Every row gives one point. Each copy is the shape, with its points in the same order, stretched, turned, moved and blurred by noise. Say if it was mirrored as well.

Shape (9 x 3):
[[ 60 -48  30]
 [ -9 -19  -3]
 [-16  45 -39]
 [ 49 -22  -6]
 [-26  27  12]
 [ 33 -29  11]
 [-29  22 -17]
 [-14  11  31]
 [ 46 -43 -44]]
Copy 1:
[[ -1  45 -61]
 [-29   5  17]
 [  9 -43  59]
 [ 14  34 -20]
 [-11 -50  17]
 [ -8  24 -24]
 [-13 -36  51]
 [-16 -37  -9]
 [ -2  65  19]]
Copy 1 is: only turned
Copy 2:
[[ 39  48 -31]
 [ -3  -8  -6]
 [-23 -17  71]
 [ 37  30   2]
 [-52 -16  28]
 [ 21  26 -13]
 [-28 -25  38]
 [-37   9   3]
 [ 63  13  11]]
Copy 2 is: mirrored
Copy 3 (9 x 3):
[[ 19   0  53]
 [ -4  19  -4]
 [ 17   8 -50]
 [ 33  10  24]
 [-25  -4 -27]
 [ 10   9  26]
 [ -9   8 -33]
 [-23  -8  -4]
 [ 51  39  13]]
Copy 3 is: mirrored

Shape (9 x 3):
[[ 18   3  11]
 [ -4   7  11]
 [ -7  10  17]
 [ 11   3  15]
 [ 86  17  21]
 [ -8  32 -31]
 [ -9   4 -75]
 [  5  18   7]
 [ -6  17   7]]
Copy 1:
[[  2 -16 -24]
 [-19 -11   8]
 [-22 -20  15]
 [-10 -18 -12]
 [ 67 -62 -95]
 [ 36   3  39]
 [ 42  70  24]
 [  6 -24   8]
 [ -6 -20  21]]
Copy 1 is: only turned
Copy 2:
[[ 10  22 -10]
 [ 14   4 -10]
 [ 21   2  -8]
 [ 12  15  -9]
 [ -9  92 -38]
 [-12 -10 -25]
 [-44 -40   6]
 [  6  12 -19]
 [ 13   4 -18]]
Copy 2 is: mirrored
Copy 3:
[[ -7  10 -23]
 [-14  13   0]
 [-18   6   0]
 [-11   9 -17]
 [-15  60 -87]
 [ -4  61   7]
 [ 45  47  15]
 [-15  33 -15]
 [-17  21  -1]]
Copy 3 is: mirrored

Shape:
[[ 46  21 -10   1]
 [ -5 -18  10   5]
 [ 34  16 -46  27]
 [ -6 -48  18 -14]
 [  1  12 -23 -16]
 [-44  54  20  32]
 [ -3  47  41 -45]
 [-41 -15   2 -19]]
Copy 1:
[[  0 -31  14 -32]
 [ 18  22  17  -6]
 [  2 -40  46 -13]
 [ 34  22  -6   3]
 [-17 -21   9  11]
 [-57  41  42 -21]
 [-55   8 -19 -17]
 [ -6  21   5  26]]
Copy 1 is: mirrored
Copy 2, 8 rows:
[[ -7  -5  15  30]
 [ 16  13 -21  16]
 [ 16 -29  25  11]
 [ 30  20 -46  46]
 [ -6 -29 -13   4]
 [-48  -3  24 -83]
 [-63  -1 -13 -15]
 [  3 -11 -44 -11]]
Copy 2 is: only turned
Copy 3, 8 rows:
[[ 25  -1  48  25]
 [-11  -5   7  -6]
 [ 36 -14  22 -28]
 [-32  19   7 -20]
 [ 21  23   6  -7]
 [ 16 -15 -28  46]
 [ 20  40  29  95]
 [-12  29 -22 -14]]
Copy 3 is: only turned
Copy 4 (8 x 4):
[[ 22  41 -13 -51]
 [ 11   6  25  -3]
 [ 46   8  -2 -36]
 [ -6  -4  69  -3]
 [  6 -22 -22 -45]
 [  4 -26 -73  43]
 [-30  18 -80 -50]
 [-20 -44   3  -2]]
Copy 4 is: only turned

Shape:
[[  3  14  41  18  28  11]
 [ -4  27  25 -20  44  33]
 [ 16  20 -41  51 -20   1]
 [-32 -23 -28  24  -4 -16]
 [  2  63  11 -26 -11  25]
 [-13  19   9 -26   6  47]
 [ 26  44  15 -30 -12  17]
 [ 36  10 -16  41  11 -27]
 [  2 -26  42 -36 -17  27]
 [ 35 -12 -11  20  30 -35]
 [-23  40 -23 -18  13 -31]
 [-10   8 -38  -2 -19  32]]
Copy 1, 12 rows:
[[-30  -8 -26   8  15  41]
 [-58 -46  -8  12  -4   4]
 [ 13  95   5   4   6   8]
 [ 20  37 -25   4 -36  51]
 [-51  -7  52 -28  18 -13]
 [-36 -31   2  -8  -6 -27]
 [-20 -16  43 -16  31 -38]
 [ 15  59   5  25  16  32]
 [ 18 -61 -23  -6  10 -18]
 [ 32  19  -3  47   1  30]
 [-32   6  54  -7 -18  44]
 [  3  33   9  -4 -23 -27]]
Copy 1 is: only turned
Copy 2:
[[ 16  -1  40   3 -39  28]
 [-27 -22  50  26  -1  45]
 [ 52  -9 -20 -37  -5 -75]
 [ -3  12 -66  -7 -34 -22]
 [  7  33  52  -2  46  13]
 [-43   8  46   9  11   2]
 [ 12  17  46 -32  30  25]
 [ 65 -37 -27 -40 -28 -10]
 [-44  31  32 -35 -42  32]
 [ 34 -55 -44 -32 -40  31]
 [  9  19 -46  13  35  43]
 [-27  -1   0 -13  14 -53]]
Copy 2 is: mirrored
Copy 3 (12 x 6):
[[-20 -27 -11  47  10 -12]
 [-20  20   9  61  -7   5]
 [ -9 -38  76  -8  -1  21]
 [ 10   6  37 -35  17 -47]
 [-33  12  11  26 -37  44]
 [  4  34  11  40 -36  -2]
 [-21   6 -12  19 -17  62]
 [-24 -49  38  -1  43  38]
 [ 35  16 -72   9 -10 -11]
 [-13 -25  14  -6  65  34]
 [-42  32  41 -28  15  22]
 [ 16  25  57   0 -31   1]]
Copy 3 is: only turned
Copy 4 (12 x 6):
[[  9 -14   3 -31  23 -56]
 [  9 -26  50 -34 -26 -54]
 [-67  27 -47   5  32  31]
 [-11 -14  -1  38  37  33]
 [-15 -21   1 -27 -38 -33]
 [-11 -25  41   2 -37 -36]
 [ -5   8 -10 -31 -43 -36]
 [-24  51 -41 -22  24   4]
 [ 47  -2   6  11 -25 -61]
 [ 13  56 -12 -17   7   0]
 [  8 -21  19 -12 -14  29]
 [-45  -3   5  23 -23  21]]
Copy 4 is: only turned

Shape:
[[-21 -32   3 -33  26  18]
 [-22 -44   0 -24   9  17]
 [-10 -11  -8 -18 -13  24]
 [ 52  61  -3 -11 -16  13]
 [ 16  65  15  -6 -21  -6]
 [ -6  40 -13  24  19 -36]
 [ -4 -25 -16  11   1  -9]
 [ 22  67 -32 -19  -8   3]
 [  9  42  -4  27  14  20]
 [ 24   5  -7 -14  22 -25]]
Copy 1 (10 x 6):
[[-60 -34  22 -22 -18  26]
 [-61 -32  17 -43 -23  11]
 [-28   5  -6 -32   3  16]
 [ 43  54 -41  47  76  13]
 [ 57  42 -31  29  53  36]
 [ 41  29 -18  56  -4  10]
 [-19  -2  -8  -7 -23 -19]
 [ 30  60 -59  47  49  29]
 [ 33  51   9  51  25  15]
 [ -6  -7 -21  37  13  -5]]
Copy 1 is: mirrored
Copy 2 (10 x 6):
[[  0  -4   3 -46 -41  16]
 [  6   1  20 -31 -42  13]
 [-12  -1  14   9  -9  37]
 [-52 -39  16  37  69  64]
 [-71 -10   5  23  49  25]
 [ -1 -42 -22  -6  46 -16]
 [ 29 -19  12  -2   1   6]
 [-33 -32 -21  10  77  69]
 [-32 -55  -1  42  19  23]
 [  6 -33  14 -42  32   3]]
Copy 2 is: only turned
Copy 3, 10 rows:
[[-32   0  14 -42   6 -16]
 [-37  14   2 -44  -4  -5]
 [ -1  24   0 -43  15 -10]
 [ 82  -5  37 -19  29 -27]
 [ 53   6  18   2  24 -49]
 [ 14 -34  -6  16  19  -4]
 [-13  -5  -8 -21  -7  22]
 [ 74 -14   3 -35  45 -27]
 [ 26  -8  24  10  53   3]
 [ 22 -37  18 -21 -15  -6]]
Copy 3 is: only turned
